Each row is a point. The points of each table are mixes of a few directions, plus a little noise. Count the directions of each table, and those that both share. Where both have some left over, give the other angles between the two spaces (their principal angles), to ten degrees, smallest first.

First:
[[ 29  45  26]
 [-24 -23  35]
 [ 11  -2 -65]
 [-48 -43  75]
 [ 32  24 -69]]
Second (5 x 3):
[[ 41 -61  64]
 [-52  48 -50]
 [ 59  28 -23]
 [  0 -28  28]
 [-47  16 -19]]
Directions: first 2, second 2, shared 1; angles 70

First, 8 rows:
[[  15   -8  -10   30   -5   -4    2  -10]
 [ -32   18   21  -63   10    8   -3   20]
 [  33  -19  -21   64  -11   -9    3  -20]
 [  10   -5   -7   20   -3   -3    1   -7]
 [ -61   35   40 -121   21   16   -6   39]
 [  14   -8   -9   27   -5   -4    2   -9]
 [ -12    7    8  -24    4    3   -2    8]
 [  33  -20  -22   66  -12   -9    3  -21]]
Second, 9 rows:
[[ -1 -40  32   8  -8  -9  15   3]
 [ 10 -41  30   5  -1 -12   0   1]
 [-30 -26  25  11 -12  -1   2  13]
 [-54  51 -29  -2 -19  35  25  -1]
 [  7 -21  16   1  -2  -3   7  -3]
 [ 31 -51  35  -8   3  -8  -4 -15]
 [ 34  -5  -5  20  17 -41   4  22]
 [ 58  68 -62 -29  22  13  -2 -34]
 [-55  64 -43  -4  -1  24 -45  14]]
Directions: first 1, second 4, shared 0; angles 60

First (9 x 12):
[[ -2  13   5   8   8 -15  -8   1   4   7   2   5]
 [-30 -31 -21  29 -23  19  87  -1 -63  11   2  22]
 [ 47 -33   1 -72 -14  54 -60  -2  52 -48 -11 -51]
 [ 29 -20   1 -44  -9  33 -37  -1  32 -30  -7 -31]
 [-13 -28 -15   9 -19  22  51   0 -35  -1   0   7]
 [ -4   0  -1   6  -1  -2   9   0  -7   3   1   4]
 [  6  10   5  -5   7  -7 -22   0  15  -1   0  -4]
 [  2  23   9   4  15 -22 -26   1  17   7   2   2]
 [-35  66  15  66  36 -81   6   3 -16  52  13  46]]
Second, 10 rows:
[[ 24 -21 -14 -33 -20  63 -30 -13  -2 -54  -6  -9]
 [ -9   9   7  13   9 -28  12   6   2  23   2   3]
 [-15  -4  -5  18  -4  -4  33   0 -24  11   3  13]
 [ 16  13  13 -18  13 -13 -43   3  39  -2  -1 -17]
 [ -7   7   5  10   7 -21   8   4   2  18   2   3]
 [-47  24  14  62  24 -90  73  19 -21  83  10  24]
 [  7   6   5  -7   5  -6 -17   1  15   0   0  -6]
 [ 35 -44 -31 -51 -42 121 -34 -26 -21 -95 -10  -8]
 [ 11   1   2 -15   0  10 -23  -1  14 -13  -2  -8]
 [-15   8   5  20   8 -30  22   7  -5  27   3   7]]
Directions: first 2, second 2, shared 1; angles 30

First (9 x 20):
[[ 20  35 -72  -6 -56  94  78 -36 -13  14 -15  -3  62  -8  12  61 -74 -36
  -35  20]
 [ -2   9 -23  -5  -8  31  13  -9   0   9  -3   3  13 -10  -2  12 -18 -17
   -6   3]
 [ -1 -21  20  -5  10 -21 -19  -4   9   7  -1  20 -41 -27 -26 -34  22  12
   15   9]
 [ 35 -26  36   6 -19 -45  17 -10  -4 -12  -8  11 -32  -2 -10 -23  14  43
    2  22]
 [ -1 -12  21   2  10 -27 -16   6   3  -4   2   3 -20   0  -5 -18  19  13
    9  -1]
 [  5  16 -40  -7 -25  54  34 -20  -4  14  -8   5  25 -16  -2  25 -36 -24
  -14  11]
 [-11  -5  28   7  25 -40 -31  23   1 -14  10 -14  -6  25  12 -11  26  13
    9 -18]
 [-13  -3   4  -3  15  -4 -20   7   6   4   4   4 -11  -7  -6 -11  12  -5
    8  -6]
 [-32   7  28  10  48 -42 -55  43   2 -18  19 -29  10  45  30  -3  34   2
   12 -39]]
Second, 11 rows:
[[  43   -8   23   13  -35  -32   42   -9  -14  -22   -9   -9    5   27
    15    9   -8   40  -14   18]
 [  34   -7   17   10  -28  -24   32   -7  -11  -18   -7   -6    4   21
    12    7   -6   30  -12   13]
 [  32   -7   16   10  -27  -24   32   -7  -12  -17   -7   -6    4   20
    12    7   -7   29  -11   13]
 [ -24    5  -12   -8   19   17  -22    5    8   13    5    5   -3  -15
    -8   -4    5  -21    8  -10]
 [-121   24  -62  -37   98   87 -116   24   40   62   25   23  -16  -74
   -43  -25   22 -109   41  -49]
 [  -4    1   -1   -1    3    2   -4    1    1    2    0    1    0   -2
    -1    0    1   -3    1   -1]
 [  45   -9   23   14  -36  -33   43   -9  -15  -23   -9   -8    5   28
    15    9   -9   40  -16   18]
 [ -33    7  -18  -10   27   23  -32    7   12   17    7    6   -4  -21
   -12   -7    6  -29   11  -14]
 [  -1    0   -1    0    1    2   -1    0    1    0    0   -1    0    0
    -1    0    0   -1    0   -1]
 [  13   -2    6    4  -10   -9   11   -2   -4   -6   -3   -2    2    7
     4    2   -2   11   -3    5]
 [  16   -3    8    5  -13  -11   16   -4   -5   -9   -3   -3    2   10
     6    4   -3   14   -5    7]]
Directions: first 3, second 1, shared 1

First, 9 rows:
[[  -2  -26   41   -4 -110  -26   15  -13   11  -20   10  -62  -32   -8
   -17   -1   13  -42    7    4  -26   54  -24  -17   16  -24   19  -42
    24   19  -45   -3]
 [  16    8    2    4   36    9    4  -13   12  -18    2   -8   28   17
     5   -4    4    1   -7   -9   -4  -16   32   17   -6   17   18   20
    -9  -18   -4   -1]
 [  -9   18  -37    2   72   15  -17   22  -20   31  -10   62    8   -4
    12    6  -15   36   -5    2   28  -39    0    1   -7   11  -31   23
   -14   -5   44    5]
 [ -39  -36  -15  -31  -60   17    0  -19    9   21  -19    3  -47  -45
   -21  -39   14    3   71   51  -40   74  -72   -5  -53  -65    5  -43
    15   65  -32  -25]
 [   5    8    0    6   12   -4   -2    8   -5    0    3    5    6    7
     5   10   -5    2  -14   -9   11  -16   10   -1   12   12   -6    8
    -3  -11   11    6]
 [  -3    8  -12    3   22    1   -7   13  -11   13   -2   23    0   -1
     5    7   -8   12   -7   -2   15  -17   -1   -4    5    6  -16    7
    -4   -4   19    4]
 [   9   -8   28    3  -47  -15   11  -10    9  -21    9  -41   -4    7
    -6    3    7  -26   -7   -7  -12   18    5   -4   15    0   17  -13
     9   -3  -24    1]
 [ -11   10  -30   -2   49   13  -13   16  -14   26   -9   48    1   -8
     7    1  -10   28    3    6   18  -22   -8    0  -10    1  -24   13
    -9    3   31    1]
 [  34   18   23   19   26  -11    8   -4    9  -33   15  -29   39   36
    10   17    0  -15  -41  -34   10  -36   57   12   29   42   18   26
    -8  -45   -1   12]]
Second, 10 rows:
[[   4   11   -2    3    6   -2   -5   -3   -2    4   -2    3    0   -3
     3    9    4    5   -9   -2    6   -8    8   -1   11    5   -5   -4
    -6   -2    5    0]
 [   6   15   -2    5    8   -4   -5   -6   -5    5   -1    7   -1   -5
     5   13    4    7  -13   -3   10  -10   11   -1   16    7   -7   -7
    -6   -5    7    1]
 [ -17  -44    7  -13  -27   12   13   16   13  -14    5  -18    2   15
   -10  -35   -7  -18   35    8  -27   32  -31    7  -48  -21   20   19
    18   16  -16   -3]
 [  25   57   -9   19   36  -15  -17  -21  -16   19   -7   23   -3  -20
    14   48    9   24  -48  -11   37  -42   42   -9   63   28  -26  -25
   -25  -21   22    3]
 [  -7  -18    3   -6  -11    5    6    6    6   -5    2   -8    1    7
    -5  -16   -3   -7   14    4  -11   13  -14    2  -20   -9    8    7
     7    6   -6   -1]
 [ -46 -108   19  -36  -69   30   34   38   34  -37   11  -43    5   38
   -25  -89  -18  -47   91   22  -68   81  -81   17 -121  -52   51   49
    47   38  -41   -7]
 [   9   21   -3    8   12   -5   -5   -7   -7    6   -2    8   -1   -7
     6   18    3    9  -17   -4   13  -15   15   -3   24   11  -10   -9
    -8   -8    8    3]
 [  24   55   -9   17   35  -14  -17  -20  -17   19   -6   22   -3  -19
    14   45   11   24  -47  -12   35  -41   42   -9   61   26  -26  -26
   -24  -20   21    5]
 [  12   28   -5    8   18   -9   -9   -9   -9    9   -3   11    0  -10
     7   24    5   13  -23   -6   17  -20   20   -5   31   13  -14  -13
   -12  -10   10    1]
 [  -7  -18    3   -6  -11    5    5    7    6   -6    3   -7    0    6
    -5  -15   -3   -8   17    6  -12   14  -13    3  -20   -9   10    9
     7    6   -6   -2]]
Directions: first 3, second 1, shared 0; angles 40

First (11 x 32):
[[-121  117   10   22   -5   43   -2  -56   29   70   71  -15  -35    8
   -96   17  -39  112  -27    3  -11  -37   52    6   15   15  -28  -50
   -35  -18   35  -88]
 [ -43   16   12   49   11  -23   -7 -101  -88  101   81   71   16  -19
   -45    8  -35   45  -48  -42    6  -50  -60   54  -31   -4   43  -13
    89   28   66    1]
 [ -27   55   -7  -40  -15   51    7   76  115  -67  -45  -88  -39   27
   -10    2   14   20   36   48  -14   32   98  -56   44   13  -64  -17
  -120  -42  -51  -56]
 [ 115 -110  -10  -23    4  -39    2   58  -22  -72  -71   10   32   -7
    92  -16   39 -107   28   -1   10   37  -45   -8  -13  -14   24   47
    28   15  -37   82]
 [  44  -30   -8  -28   -4    3    4   61   38  -64  -54  -33   -1    8
    41   -7   25  -44   29   20   -1   32   20  -28   13   -1  -16   16
   -37  -11  -40   16]
 [ -38   44    1   -4   -5   24    1    4   36    2    7  -25  -19    9
   -27    5   -7   34    1   12   -6   -2   37  -12   14    7  -23  -17
   -38  -15   -3  -36]
 [  12   -7   -2  -10   -2    3    1   20   15  -21  -17  -12   -2    3
    12   -2    8  -12   10    7   -1   10    9  -10    5    0   -7    4
   -15   -4  -13    3]
 [ -75   48   14   52    9   -9   -7 -111  -75  116   97   63    5  -16
   -71   12  -44   75  -54  -38    3  -58  -42   53  -25    1   32  -27
    74   21   73  -24]
 [  98  -88  -10  -28    1  -25    3   66    1  -76  -71   -7   21   -1
    80  -14   37  -92   32    8    6   39  -22  -17   -3  -10    9   39
     3    6  -42   63]
 [  -8  -11    7   31    9  -24   -5  -61  -69   59   45   54   18  -15
   -14    3  -17   11  -29  -30    6  -29  -53   37  -25   -5   36    0
    70   23   41   18]
 [  43  -34   -6  -20   -2   -3    3   45   20  -48  -42  -19    3    4
    37   -7   20  -41   22   12    1   24    6  -18    6   -3   -6   16
   -19   -4  -29   21]]
Second:
[[ 28  12  27  13 -93 110 -51 -81  14  36  25  39 -55 -25 -29  31 -57  22
  -98 -68  78  73  -1  49 -42  54  29 -46  46  43 -81 -91]
 [ 43 -38  11  17 -27  13 -20 -49 -44  26  14  51   1 -20  11   7 -19 -20
  -45 -44  35  21 -48  39 -35  12  40  -1  69  35 -17   4]
 [-47  49  -9 -18  20   3  18  47  57 -27 -14 -56 -10  22 -17  -4  14  27
   40  43 -32 -15  58 -39  37  -6 -46  -5 -78 -37   8 -19]
 [ 38 -14  21  16 -65  66 -39 -70 -17  33  21  48 -30 -25 -10  21 -41   1
  -77 -60  62  52 -27  47 -41  36  38 -26  64  42 -53 -48]
 [-51  25 -26 -21  75 -73  47  86  29 -42 -26 -65  31  32   8 -23  48   4
   93  75 -75 -59  41 -60  53 -41 -51  28 -85 -55  60  49]
 [-18  31   4  -6 -20  37  -7  -1  36  -3   1 -18 -24   3 -19   8 -11  22
  -11   2   9  16  31  -6   6  15 -15 -19 -28  -6 -23 -41]
 [ -2 -34 -19  -4  73 -98  37  49 -40 -18 -15  -7  53  12  33 -25  43 -32
   68  40 -54 -58 -26 -24  20 -45  -5  43  -4 -21  69  90]
 [  5 -14  -5   1  17 -26   8   8 -17  -2  -3   4  15   1  10  -6  10 -11
   14   6 -11 -14 -13  -2   1 -11   3  12   7  -2  17  25]
 [ 49 -31  20  19 -57  50 -37 -73 -36  36  22  60 -18 -28   0  17 -36 -11
  -75 -64  60  45 -45  52 -46  30  48 -17  80  48 -43 -28]
 [-43  14 -25 -18  78 -81  46  82  17 -39 -24 -55  36  30  13 -24  49  -3
   90  70 -73 -61  30 -55  48 -43 -44  31 -71 -49  64  58]]
Directions: first 2, second 2, shared 1; angles 70

First (8 x 32):
[[  23   14    6   -2  -29    5    9   22    4  -19   -1   -6  -45   29
    19   -1   28   -7   -2   -6   58  -17  -26  -33   21  -17    0   -7
    31   32   -3   70]
 [ -10  -43   13  -55   29   13  -11  -82  -24   17  -13   29   42   -3
   -31   24  -14   -9  -55   22 -102   69   14   57   -8  -25  -28  -16
    10   -4   -7  -44]
 [   5  -16   42  -12   24  -28   -5   23  -37   38    0  -38   19  -51
   -54  -63    2   32   34   40  -13  -19   18    6   -6   45   -4    3
   -46  -35   39  -42]
 [ -24   24  -46   73   -7   -9   17   44   28  -15   15  -12   -5   -8
    33   12  -23   -1   35  -39   31  -46    0  -22  -11   27   23   33
    -8  -18  -20  -16]
 [   3   -6  -21   30  -26    2   40   14   -4  -27    4  -16  -50   27
    25   23   10  -17  -17  -27   24  -26  -40  -30   19  -10  -10   21
    63   23  -35   59]
 [   3   19  -19   26  -19   -4    9   23   17   -6    9   -4  -14   15
     6    7   11    0   10  -18   54  -24   -5  -16    9   -6   17    8
     6   21  -13   34]
 [   5   32   22   20    3    1  -21   71   10  -25   -7  -17  -29  -29
    67  -45  -16    5   66    4   20  -37   -4  -52  -19   50    5   -5
   -35  -55   50  -28]
 [  -6  -24    3  -80   26   19  -38 -115    4   38   -8   64   83   19
   -65   43    2   -3  -70   24  -71  100   45   91   -6  -64   -4  -37
   -19   34  -12  -34]]
Second:
[[  16  -26   45  -47   19  -32   -9  -19  -42   68    4  -24   46  -31
  -121  -51   31   40   -2   54    6    8   32   43   12    4    1  -11
   -45   15   25   -9]
 [ -11  -13    6   43    3   12   30   53  -21  -64  -14  -33  -75  -23
   114  -10  -41  -26   27  -20  -63  -38  -55  -68  -16   57  -39   26
    52  -75   10  -26]
 [  17   19   42  -57   12   27  -53   -5   10  -17  -22   32    1   -3
    50  -20   -5   -6   13   27  -24   40   10   -8  -17   -2   -8  -46
   -32  -27   54  -26]
 [   6   27  -22    9  -22    8   -5    3   31   -9    7   18   -7   32
    10   22   15   -6   -4  -19   57   -2    0   -6   10  -28   20   -5
     5   37  -15   44]
 [  22   39   -7    0  -32    9  -11   24   31  -17    3   13  -27   37
    24    7   29   -5    8  -13   86  -12   -8  -27   16  -28   20  -16
     4   42    1   68]
 [  -2   -9   -1   30   -7   -8   28   31  -15  -16    2  -29  -36   -8
    20   -9   -5   -4   11   -9    0  -34  -26  -30    4   24  -12   21
    28  -15   -7   11]
 [ -61  -44  -80   53   27  -16   41  -76    2   35   23   12   80   -9
   -70   73  -41   -4  -52  -38  -84   23   29   82  -13  -12    8   53
    13    6  -84  -69]
 [  12    8   17  -32    1    0  -24  -12    5   18   -1   12   20    4
   -29  -11   17   10   -1   19   21   17   18   16    3  -16    9  -22
   -26   18   16    8]]
Directions: first 5, second 4, shared 4

First, 9 rows:
[[ -59   19   62  -43  -14   22  -31  -16   35    9   43  -60   12  -34
   -40   50    4   -6   34   28  -18    9   57  -41  101   50   64  -21
   -14  -18   -2   55]
 [  26   -6    4   17  -14   18   43  -21  -19    8  -16   50   11   10
   -13   19  -18   30   -9   50   33  -31   30   -1  -45  -21  -16    0
    -4  -35  -31  -17]
 [  20   -9  -32    0    6  -22  -12   24   -4   -3   -4   -9  -11    7
    28  -31    6  -16  -21  -48  -12   20  -50   23  -16  -13  -31   -2
     9   29   -1   -8]
 [   2   -9   29  -52  -36   18   -4   -6   17   22   45  -43    9  -27
   -18   58  -20    8  -15   25   -2   13   19   -3   56    8   -2  -49
     3  -22  -81   52]
 [  21   -6  -72   40   40  -47  -20   44  -17  -23  -43   11  -28   31
    55  -93   26  -39  -17 -100  -21   20  -96   38  -62  -22  -46   37
    12   67   66  -50]
 [  44  -13  -21   40   -1    7   52  -16  -30    1  -36   73    3   28
     7   -6  -16   33  -16   34   36  -33    7   12  -84  -38  -37   12
     1  -24  -19  -42]
 [ -17    8    0    2   11   -6  -18    5    5   -8   -3  -12   -5    0
     0  -11   11  -12    9  -17  -12    7   -7   -4   14   12   16   12
    -3   13   31   -1]
 [ -38    7   59  -52  -23   28  -17  -19   30   17   49  -50   12  -37
   -40   66   -9    7   17   44   -6    6   55  -31   91   34   45  -34
   -11  -30  -39   60]
 [  -2   10  -26   51   33  -13    8    4  -15  -21  -42   41   -8   27
    13  -49   18   -8   16  -19    4  -14  -14    2  -54   -7    2   47
    -5   19   73  -50]]
Second:
[[-10 -10  12 -85 -16   1 -26  21  29  -5  26 -79 -51 -15 -33  54 -19 -35
   18  10 -14  71  34   4 121  35  13 -42  18  43 -54  53]
 [-47  19  55  -1  -7  20 -32 -16  22  22  46 -28  55 -36   3  13   9  16
   -1  -5 -22 -30   3 -27  32  22  44  -6 -26 -49  16  37]
 [-38  50 -19  -4 -49 -61  -5 -46  33 -11  60 -32   6 -23 -64  -8 117 -32
   57 -11 -25 -17 -21 -80  -3  12  11   6  65  42  45  13]
 [  5  -7  13  34  20  22   5   3 -16   9 -18  34  29   6  32 -16 -25  27
  -23  -2   9 -28  -6  17 -38 -14   1  14 -31 -39  10 -17]
 [ 34 -32 -18 -34  14  13   8  34 -11 -10 -35  -7 -53  21   8  18 -55 -12
  -13  12  14  51  20  45  33  -2 -24 -16  -2  29 -47  -2]
 [ 62 -38 -41  12  30  10  33  34 -37 -15 -70  49 -45  44  30 -15 -59   6
  -28  10  33  26   2  62 -43 -28 -47   8  -8  19 -26 -46]
 [ 11   0 -17  12   0 -10  12  -2  -7  -6 -11  16  -7  10  -1 -12   7  -2
    1  -1   7  -3  -7   1 -25 -10 -13   8  10   9   7 -16]
 [ 33 -27  -2  40  37  33  18  19 -35   6 -53  59  11  25  52 -21 -62  33
  -41   2  23 -18  -3  50 -56 -26 -18  16 -41 -39  -4 -37]
 [ 31   4 -56  29  -4 -39  34  -8 -18 -20 -27  41 -26  28 -12 -32  35 -12
   12  -2  14  -5 -22  -6 -70 -26 -39  21  38  40  22 -45]
 [-28  21  28  49   1   9  -6 -27   0  17  20  26  66 -16  17 -23  25  29
   -6 -11  -8 -62 -19 -25 -49  -6  23  21 -22 -55  44  -6]
 [-54  22  46 -52 -26   2 -41 -12  43  12  66 -79  15 -44 -33  40  26 -17
   25  -3 -32  14  17 -39  97  41  46 -29   6  -3 -10  64]]
Directions: first 3, second 3, shared 1; angles 60, 70

First:
[[  34  -15   -2  -14    7    5  -17    1   29    1    2  -15   16  -41
    27  -62   52   11   15    1  -38   17  -20    8    1    5   25   22
    11   25  -12    9]
 [  20  -22   -1   -8   -1    2   -4    4   30   11   16  -13   13  -10
    18  -26   37  -12   20   -2  -15   17    7    4   -5   -2   22    2
    11   22   -1  -11]
 [ -19   -7    7   11   -5   -9   14   -5  -33    3    7   16    0   23
   -17   26  -28    5  -13   -2   25   -6    5   -3   -9   -4   -5  -21
    -7  -11    5   -6]
 [  -9    2  -23   -1   25  -17   -1    3    0   16   -5   -7    7    0
    16    8   26   -2    3    5   -2   -7   -5   20    0    8   17    8
    18    5    8  -25]
 [ -11    4   33   11  -34   29   16   -1  -23  -27  -31    8   -6    2
   -24  -11  -46   -3  -17    8   -8  -18  -19  -25   11    6  -39   10
   -19  -27    1   28]
 [  -3  -41   -6    2    5  -26   13   -3   -3   34   39    5   22   23
     5   12   25   -8   11  -10   22   14   25   11  -25   -7   33  -31
    11   24    7  -39]
 [ -29   75   -6   -2  -25   65   10   34   78  -33  -75  -50  -53   44
    -1   74  -60 -107   26   26  -15  -39   33  -40   64   12  -81   37
     7  -55   32  -11]
 [ -22   14    7   19   16  -41   -5  -30 -113  -10   11   61   -4   -9
   -44   18  -51   95  -62  -13   44   -8  -32   14  -25   -6   -3  -23
   -32  -18  -17   41]
 [  57   27    0  -23   -2   25  -44    2   66  -22   19  -17  -23  -42
    13  -35   21   10   26  -17  -20   36   17   -9   12  -18    1   14
   -12   17  -25   48]
 [ -14  -35   -7    7   15  -30   14   -6  -32   26   14   11   28    9
     6   -4   25   12   -7    1   10   -4   -9   20  -21    6   32  -15
    13   15    6  -33]]
Second, 10 rows:
[[  -3    1    6    3    0   -5    6  -11  -37   -5   -8   19    0    0
   -16    3  -17   30  -22   -6   16  -15  -16   -3  -11    1   -1   -8
    -9  -11    3   19]
 [ -20  -11    7   17  -40  -16  -33   -1  -38  -13   70   49   -8    9
    -5   13  -46   43  -18  -21   18   26   21   16  -14    2  -20  -12
    -6   21  -36  -16]
 [  -4    3    2    2    2   -2    4    0   -9   -1   -7    1    1   -2
    -4   -2   -4    4   -4    3    0   -3   -7    2    1    2    0    3
    -2   -5    1    2]
 [   4  -10  -13    2  -18    7  -28   23   69    6   46  -22   -2    4
    34    0   18  -46   42    0  -24   45   46   13   15    0   -4    8
    18   35  -19  -47]
 [ -40   35    4   31   59   -3   40   -4  -59   -8 -121  -30   21  -34
   -23  -31   -5   -9  -34   69  -52  -31  -90    6   37   19  -13   41
   -25  -61   19   27]
 [  17    6    3  -18   25    7   31  -13   -5    7  -49  -12    2    0
   -12   -2   20    3   -7    1   13  -40  -24  -18   -8   -3   18   -5
    -4  -23   32   33]
 [  29  -12    1  -26  -14    4    2  -10   12    5   27   13   -9   18
    -3   14   10   17    4  -35   40  -15   24  -18  -26  -12   17  -25
     7   11   11   13]
 [ -53   15    2   46    8  -12   -8   11  -44  -15  -23    0   13  -23
    -4  -18  -34   -2  -21   45  -49   24  -36   28   34   19  -33   33
   -17  -16  -30  -18]
 [  55   -6   -3  -48   19   19   31  -13   43   19  -28  -23   -6   15
    -1    7   51  -12   18  -26   36  -45   10  -36  -24  -16   42  -24
    14   -6   50   34]
 [  14  -23  -10   -6  -43    5  -41   19   69    5   92    2  -11   16
    33   13    8  -26   42  -27    4   53   71   10   -5   -6   -2  -11
    21   53  -27  -49]]
Directions: first 5, second 3, shared 1; angles 30, 90
